Each point is reached from the start by the listed moves, each made 0, 1 or 2 times, or once backwards (-1), plus a little noise. Is the number of moves made odd or even? Then give how often each move was made.

Moves:
(1): 26,10
(2): 11,60
Start: -6,-24
Points:
-31,-36 => odd (-1, 0)
-6,-24 => even (0, 0)
21,-14 => odd (1, 0)

Moves:
(1): 3,11,15,3,6,2,-14,2,20
(2): -8,15,12,-5,-3,-4,3,2,-5
(3): 10,8,3,-6,-5,-5,-4,3,8
(4): -4,-1,-12,5,-2,-6,11,3,-3
(5): 4,-5,-1,3,-2,-7,6,-12,-4
(6): 4,-1,-10,13,2,-12,-10,3,-13
(7): -2,-6,-3,1,16,-9,6,7,3
(8): -10,-4,-2,-1,-2,-16,-6,-1,10
Start: -5,1,3,-5,0,-9,-1,-1,5
Points:
-31,40,44,-9,-10,-25,-50,9,60 => odd (2, 1, 0, 0, -1, 0, -1, 2)
-23,-21,-25,14,-22,-35,25,-30,-10 => odd (0, 0, -1, 2, 2, 0, -1, 1)
-39,22,-3,-25,-17,-13,46,16,-14 => odd (-1, 2, 0, 2, -1, -1, 0, 0)

Moves:
(1): 10,-7,6,7,2,-1,-4,3,-3,1,-3,-3,-6,0,4
(2): -7,0,2,-5,0,-3,-4,3,2,-1,1,-2,-8,1,3
(3): -10,1,1,0,7,0,3,-4,4,5,-3,-2,2,1,1
(4): -4,0,5,0,1,0,0,-7,-7,-2,4,-3,1,-1,-3
(5): 1,3,0,10,-3,5,2,1,1,-6,-3,-2,2,-12,4
(6): 4,-8,2,-8,-3,17,0,-9,6,4,5,0,1,2,-7
(7): -5,1,2,5,4,3,2,-6,3,-7,2,8,0,3,-3
(8): 0,8,6,0,-4,-7,-1,1,1,-4,-3,-2,-5,0,1
(9): 6,-1,4,8,-3,3,7,6,-2,1,5,6,3,-2,-1
(10): 0,11,-3,10,2,0,-2,4,0,2,4,-3,-2,2,3
(11): -6,2,-8,9,-2,3,10,-3,-2,4,-3,-3,-3,2,-3
(12): -2,11,-2,5,4,2,3,0,-8,-1,-7,7,-3,2,1
Start: 4,-4,-6,8,-3,-4,0,3,-1,1,1,-4,-11,-5,-3
Points:
0,13,10,34,14,-9,6,16,-8,10,-24,4,-35,-1,15 => even (2, 1, 2, -1, 0, 0, 0, 1, 1, 0, 0, 2)
-7,10,-9,60,6,-8,29,19,-21,3,-36,2,-36,-13,16 => odd (2, 1, 1, -1, 1, -1, 0, 0, 1, -1, 2, 2)
-32,47,12,27,18,-17,-16,-5,1,-13,-9,-11,-27,-5,11 => odd (0, 1, 2, 1, 1, 0, 1, 2, -1, 2, -1, 1)
-3,15,-11,18,13,-24,-23,25,4,-13,19,14,-30,15,10 => even (0, 2, -1, -1, -1, -1, 2, -1, 0, 2, -1, 0)
23,23,23,38,0,-38,-16,35,-18,-11,-10,-3,-42,-6,24 => even (2, 1, 0, 0, 0, -1, 0, 2, 1, 1, -1, 1)
-9,10,30,31,-3,-26,7,10,5,-16,7,-1,-1,-22,5 => even (0, 0, 2, 1, 1, -1, 1, 2, 2, 0, -1, -1)

Moves:
(1): -1,-2,3,-2,-1,1,-2,-3,8,-1,2,6,2,0,-7,-4,4,-4,-7,0,-2,8
(2): 12,1,2,-7,-8,11,-6,-3,-1,6,-8,-4,15,8,1,-6,-5,-13,-8,-4,-4,-5
(3): 7,-12,-3,6,-7,-3,-6,-5,-6,4,5,-3,18,-7,-3,-7,-13,-11,-2,-5,3,-7
(4): -4,3,7,-5,-1,3,6,-11,1,-6,2,0,3,4,-2,5,-2,2,-1,8,5,-2
(5): 9,4,9,-13,-4,-1,2,11,11,8,7,8,3,0,-8,4,-2,-4,1,-1,-3,0
(6): -6,6,-1,6,3,5,-4,4,7,-1,0,3,-13,1,-5,5,1,-3,0,2,3,-5
(7): -4,4,1,1,0,1,2,3,-3,-6,-5,-3,-3,-9,-7,-9,-5,-9,-9,-8,-3,11
(8): -8,3,4,-3,-9,-5,0,1,-6,-3,8,4,-12,1,0,5,6,4,-4,0,0,-1
(9): -1,-2,6,2,7,-1,-1,9,0,-3,-3,5,6,-2,4,6,-2,-3,2,2,-3,-8
(10): -5,1,0,0,-3,5,8,-3,-5,11,4,2,-2,-8,6,2,5,2,-2,4,-3,0
(11): -6,-10,0,-3,-6,8,4,-5,-22,-6,14,2,7,-5,-4,6,2,7,9,-3,-6,-2
(12): -5,-1,-6,-2,-4,-3,-2,1,-4,3,3,-2,-2,-1,-4,-4,-1,4,1,6,-4,3
(13): 1,-1,4,-9,5,-2,-7,-1,1,4,3,-7,-3,-3,-3,-4,3,4,-1,-5,-1,-5
(14): 0,-5,-9,-1,8,6,-3,5,0,6,-1,3,5,2,18,8,0,-6,4,2,7,5
(15): -1,-3,-11,-3,3,5,-2,1,7,-6,-1,1,-5,-4,0,6,5,0,1,6,-1,-1
(16): 2,-4,-1,2,-2,-9,6,-11,-5,2,-1,-10,0,4,-7,-2,-3,-13,4,-3,0,10
(17): 8,-1,7,2,5,2,3,-4,-3,0,1,4,-3,-5,-4,-7,-7,-7,-4,-6,-1,6
(18): -1,-6,2,1,-4,9,-9,2,1,0,-2,1,0,-6,4,-5,3,-5,4,5,6,-3
(19): -3,-8,-2,1,-2,10,5,8,4,-1,6,-3,2,2,5,-1,-7,7,0,3,-3,-3
(20): 7,5,2,5,5,2,-6,-3,7,1,5,3,0,1,13,1,-4,-5,-1,-6,-10,1
Start: -10,1,7,2,-9,-3,0,9,-5,-4,-9,6,6,3,11,-16,-4,-1,9,-6,-1,-2
Points:
-8,-18,7,-1,-34,27,-22,33,43,-10,30,46,13,-16,-3,9,-28,-42,4,20,-6,-27 => odd (1, 0, 2, 1, 2, 2, 0, 1, 1, 0, 0, 1, -1, 0, 2, 0, 0, 1, 1, 1)
-60,21,-22,-14,-27,21,-3,33,-42,-34,11,32,-38,9,5,52,37,35,23,24,-27,-31 => odd (-1, 1, -1, 0, 0, 2, 0, 2, 1, 0, 2, 2, -1, 0, 2, -1, -1, -1, -1, 0)
-1,26,15,-16,-40,16,-18,22,32,2,-8,18,45,42,14,-18,-49,-34,-36,4,-6,-6 => even (1, 2, 1, 2, 1, 1, 1, 1, 0, -1, -1, 2, -1, 1, -1, -1, -1, -1, 1, 1)

Moves:
(1): 7,8,1,-7,8,-2,6,3,-2,-6,4,7,3,-7,-2,2,1,5,-5,-3,-4,1,1,-2
(2): -8,-5,2,7,4,0,6,2,3,2,4,-4,-8,-7,4,-3,-1,0,6,5,2,3,0,1
(3): -1,-6,2,-5,5,-7,9,1,-3,-11,2,-2,2,-3,-1,4,7,5,1,1,2,-3,-4,7
(4): 3,1,-4,-13,1,-3,-2,4,-4,-11,0,6,2,1,8,-5,-1,-5,-1,-9,-9,-6,-6,-6
(5): -5,10,0,9,2,-6,3,-4,5,2,-14,5,-8,3,0,-7,-7,6,14,10,0,2,-7,0
(6): -7,-1,-3,9,7,-2,2,6,-1,2,-9,-2,-7,3,9,7,-3,-8,6,4,-1,4,-5,-3
(7): 1,2,-3,4,-1,6,3,1,-3,3,0,3,-4,6,0,-3,1,-5,-3,-7,-4,13,2,0
(8): 3,0,1,-4,3,10,5,2,1,-5,0,0,-1,-1,4,-4,7,5,-7,-2,2,3,11,-2
(9): -4,-3,1,4,-3,4,0,-2,-9,-4,4,3,2,-4,-1,4,-3,0,1,2,2,-7,-2,-2
(10): -3,-6,-5,-1,1,5,-4,9,9,-3,1,0,-6,3,6,-7,-11,3,-2,3,8,-3,-6,3
(11): 7,5,-7,4,3,-3,9,10,6,11,8,7,-12,0,-4,8,0,-10,-10,-1,10,-5,4,2
(12): -5,-2,3,-3,3,-3,5,2,-5,-1,-2,-2,-3,-4,7,1,-4,1,-9,-1,-3,1,4,1
(13): -1,6,-7,3,-2,-6,-6,3,-3,-10,-4,9,5,-5,-4,-4,0,-6,7,-4,1,-4,4,-1
(14): 14,-11,-4,2,4,-5,3,-10,-8,-7,4,-3,1,-2,-7,5,0,-2,1,-3,10,-8,0,-1
(15): -2,-3,2,4,-1,-9,-1,-1,1,-2,7,0,-1,4,-4,8,-2,-3,0,-2,7,2,-2,-5
(16): 3,2,-1,-6,4,-13,-3,0,-2,-5,1,-1,0,-1,6,1,6,1,-7,4,7,-3,-4,-1
(17): 1,4,-2,-3,-4,-2,-5,10,-4,6,-11,2,1,-4,-1,-7,-4,8,-4,-14,-4,2,-3,-9
(18): -6,5,9,-2,0,10,-1,-1,-1,9,1,-5,5,-4,-15,-1,6,-2,4,-4,3,2,4,3
(19): 10,1,8,-2,2,-5,12,11,-3,-9,3,0,4,-3,7,-1,-5,3,-8,4,4,-4,5,4
(20): 2,3,1,-1,-5,-3,0,-4,-8,6,-1,14,5,1,4,3,-5,-7,3,2,-4,7,1,-3
(21): -7,-6,-1,4,6,8,-6,-8,0,8,-5,-7,10,1,0,-8,1,3,2,-2,-1,-5,-5,-1
(22): 2,1,0,2,-4,-1,1,1,0,-5,-3,0,2,-1,0,-1,1,-5,-5,1,-2,2,0,-3
(23): -4,2,-3,-1,1,4,10,3,-1,0,0,-5,0,-2,-4,-5,-3,11,0,3,4,3,-1,-1
(24): 1,9,0,-2,-5,-7,3,4,5,-5,-3,3,-2,-4,14,3,-5,0,-6,-1,6,-3,-3,2
Start: -13,-8,-9,3,3,11,-1,11,1,7,-4,2,1,1,2,-1,-2,5,-1,-5,-6,1,4,-5
Points:
12,-17,-26,-49,28,41,-37,10,-19,60,18,39,37,-18,-45,-8,-10,-11,-27,-58,-5,-40,-1,-9 => even (2, -1, 0, 1, -1, -1, -1, -1, 0, 2, 2, 1, 0, 1, -1, 0, 1, 2, -1, 2, 2, -1, -1, -1)
-25,-4,21,23,-3,10,9,-27,19,2,-11,-36,12,17,-17,-30,-1,30,12,39,54,10,-18,14 => odd (-1, 0, 0, -1, 2, -1, 1, 0, 0, 1, -1, -1, -1, 1, 1, 2, -1, 2, 1, 0, 1, 2, 1, 1)
4,-27,0,-3,22,38,2,-30,-51,5,2,-27,53,-18,-53,-36,39,17,-5,-21,24,-23,29,-3 => odd (-1, 0, 0, 0, 0, -1, 1, 1, 1, -1, 0, 0, 1, 2, -1, 2, 0, 2, 1, 0, 2, 0, 1, -1)

Moves:
(1): 2,1,4,-10,0,1,-7,-2,-6,-9,-1,-1,-13,-13,-7,-4,1,-9,-3,5,0,-8,-1,-4,-1,-4,-4
(2): 4,1,3,0,5,8,-5,-3,3,-10,-10,1,-2,3,2,-8,2,0,1,1,-6,5,6,-5,2,-1,9
(3): -3,6,0,6,-1,-2,-4,-4,1,3,-7,4,-1,0,-7,-1,-3,-1,8,4,1,-4,3,-1,2,5,0
(4): 7,-11,0,-2,-9,1,-5,-2,6,7,2,-6,6,-4,13,6,5,2,5,-4,1,3,8,0,2,4,-6
(5): 1,0,5,-3,0,1,2,-2,1,4,4,-3,4,4,4,2,-2,-3,9,3,2,1,2,0,4,0,7
(6): 6,4,-4,-3,11,7,3,-2,-7,9,3,3,3,9,6,-2,1,14,5,-11,0,3,-6,2,0,4,5
(7): 11,-3,7,5,4,7,-2,-15,3,-2,-9,-6,0,3,-4,-4,0,1,6,0,2,-1,-2,3,-1,8,0
(8): -4,-3,4,7,-6,-3,-2,7,-1,1,-2,-3,-5,1,-3,-2,1,0,-3,-3,0,-2,6,-5,-6,-8,-6
(9): -2,1,-3,2,-9,1,4,1,-2,0,6,2,-3,-2,-2,1,-2,-3,-2,-2,-4,-1,6,-2,-2,-2,-3
(10): -3,1,-2,2,-8,0,9,1,-2,-6,-3,-1,5,0,4,-2,9,-5,0,3,3,-3,4,0,3,-3,-7
(11): -1,6,0,-1,-4,-1,2,-2,10,-7,1,-1,-4,-5,-9,0,5,7,10,1,7,0,4,-5,-12,0,-10
(12): 0,-3,0,0,1,-3,-11,-8,0,-2,0,0,-2,5,9,-1,-2,-2,-4,0,-7,2,-6,3,1,-5,-2
(13): 2,5,-1,3,-4,1,-5,-2,-2,-1,2,-3,1,1,3,-7,2,-6,-4,2,0,-3,2,0,-2,-7,0
(14): -5,6,4,4,9,1,1,0,1,-3,1,10,-2,-3,-8,-10,1,1,-3,1,-3,-5,0,2,-1,-9,8
(15): 2,12,-1,7,-6,-8,1,-6,9,0,4,4,-7,8,-3,-13,9,8,-3,2,-6,-6,-2,-8,-4,-2,6
(16): -3,-1,7,-6,-8,3,-11,-8,-6,1,-10,0,0,0,4,-7,2,-3,3,-1,12,7,5,0,-3,5,-2
(17): 4,2,3,0,12,-3,2,-1,6,0,-1,-2,-4,3,4,2,0,-5,-9,3,-6,6,2,1,0,-4,1
(18): 4,6,9,-3,4,-9,-4,9,-6,-10,-6,1,0,2,-12,-4,-2,-16,-2,-5,-5,-1,-1,7,2,1,2
(19): 1,-2,-2,-2,3,4,-1,0,3,4,0,2,1,-2,1,-3,1,1,7,1,7,8,-5,-4,3,5,-1
(20): 1,0,0,1,-1,4,3,5,-6,2,-3,-3,3,-5,9,0,-4,2,4,1,-2,5,-1,6,-4,15,3
(21): 5,-2,0,-2,3,-2,0,0,-1,0,3,6,-1,4,4,0,-1,0,-5,5,-5,-3,-3,0,-5,-2,1
(22): 3,-12,-2,4,3,-8,4,1,3,-6,-3,-3,-5,-3,-2,4,-10,-6,11,-6,12,1,4,2,2,1,-6
(23): 8,2,4,4,1,5,3,5,2,-1,3,7,-3,2,6,3,0,5,-1,2,-3,0,-4,0,5,-7,0
(24): -3,-8,0,2,6,6,2,13,-1,4,9,3,-7,7,1,11,4,-3,-7,4,-2,-7,1,4,4,2,2
Start: 1,-7,-2,6,-5,-6,3,-2,11,7,5,-2,-1,1,-3,-1,7,-2,8,8,-1,7,-1,11,-2,0,1
Points:
-19,-14,28,9,-39,-28,-2,36,-5,-2,5,14,-40,-36,-20,-2,-26,-57,55,28,38,2,37,16,-16,14,-23 => even (1, -1, 2, 0, 2, -1, -1, 1, 2, 0, 1, 0, 0, 1, 0, 2, 0, 1, 1, 2, 1, 2, 1, 1)
18,7,27,-35,4,44,-41,26,-39,21,1,16,-8,-16,31,-18,26,-23,25,24,0,-2,32,22,-19,32,19 => odd (2, 1, 2, 2, 1, 2, -1, 0, 0, 0, 1, -1, 2, 1, -1, 2, 0, 1, 0, 2, 2, -1, 0, 2)
24,7,-13,11,19,34,35,23,-15,-12,2,10,5,12,60,-18,4,14,-3,16,-6,20,-8,21,16,-8,43 => even (0, 2, -1, -1, 0, 1, -1, -1, -1, 1, -1, -1, 2, 0, 0, 0, 0, -1, -1, 2, 0, 1, 2, 0)
